Each row is a point. The points of each table are mixes of a few directions, plus a little noise. How many directions does each table use, and how many do they share? Where both have some left over, give the other angles between the two spaces (their principal angles), to ten degrees, smallest first.

First, 7 rows:
[[ 29 -26]
 [ 11 -10]
 [ -2   2]
 [ -3   2]
 [-60  53]
 [  5  -5]
 [ 19 -17]]
Second (4 x 2):
[[ 28 -27]
 [  0  -2]
 [ 13 -12]
 [-43  38]]
Directions: first 1, second 1, shared 1

First, 8 rows:
[[-23  16   4  -9]
 [ 38 -27  -8  16]
 [ -1   1   1  -1]
 [ 31 -22  -7  13]
 [-60  41  12 -24]
 [ 24 -16  -4  10]
 [  9  -7  -2   4]
 [-17  11   3  -7]]
Second (7 x 4):
[[  0   1   1   1]
 [-13  25  15  21]
 [ 15 -27 -17 -23]
 [ 20 -37 -23 -31]
 [  9 -16 -10 -14]
 [ -9  17  11  14]
 [-20  37  23  31]]
Directions: first 1, second 1, shared 0; angles 60

First (7 x 9):
[[-38 -23  12  37 -31  -9 -14 -27 -11]
 [ 19  12  -7 -18  15   5   7  13   5]
 [-44 -27  14  43 -36 -11 -15 -30 -13]
 [ 34  21 -11 -32  27   8  12  23  10]
 [ 55  33 -18 -53  44  12  19  37  16]
 [  6   4  -2  -6   5   1   2   4   2]
 [-31 -18  10  29 -25  -7 -11 -21  -8]]
Second (7 x 9):
[[-37  21 -49 -21  18  11  -8 -33 -48]
 [ 48  -6  44 -17  38  -1  13  -5  60]
 [ 20  -2  10   4 -11  -4   5  30  13]
 [  0 -21  26  27 -29 -11  -4  12  14]
 [-38  15 -48  -2 -13   6  -9  -2 -54]
 [ 12   8  -8  -5  -6   1   2  27  -4]
 [ -6 -17  28  14   3  -4  -3 -27  20]]
Directions: first 1, second 3, shared 1

First, 10 rows:
[[  0 -14   0  23  15  -1  -3  15 -12 -12  36   7]
 [ -9   1  -1 -16 -26  -3   0  -3  14  18 -16  -9]
 [ 20   6  -1   3  25   2   5  -7  -3 -14 -12   8]
 [ 26   5  -5  -6  13  -2  13  -7   4  -9 -20   0]
 [ -1 -16  -1  23  12  -2  -3  16  -9 -10  37   5]
 [-22   3   1 -20 -38  -1  -1  -1   8  21  -6 -16]
 [-43  15  16  -4 -10  10 -29 -10  -7  17  -7   9]
 [ 21  12  -2 -10  15   1   8 -14   4  -7 -31   3]
 [ 24 -11 -10  -5  -4 -10  13   0  24   6 -19  -3]
 [-16  -2   3  10  -1   4  -3  11 -23  -9  37  -4]]
Second, 10 rows:
[[  0   8   2 -17   1   0  -7 -16 -21  -8  -6   4]
 [ 17 -60 -18  16 -17 -29  -6  21  32  18  27  10]
 [ -2  -2   0  18   1   5  10  17  20   6   4  -7]
 [  3  -2  -1 -16  -1  -5  -9 -14 -18  -5  -2   7]
 [-15  34  11  25  13  27  23  20  21   1 -10 -21]
 [  1   5   1 -19   0  -3  -9 -17 -23  -7  -6   7]
 [ -2  10   2 -10   2   2  -3 -10 -13  -5  -5   1]
 [-13  25   8  27  10  23  22  21  25   4  -6 -19]
 [  4  -4  -2 -13  -3  -7  -8 -12 -14  -4  -1   7]
 [  7 -14  -5 -12  -6 -13 -11  -9 -10  -1   4   9]]
Directions: first 4, second 2, shared 1; angles 90
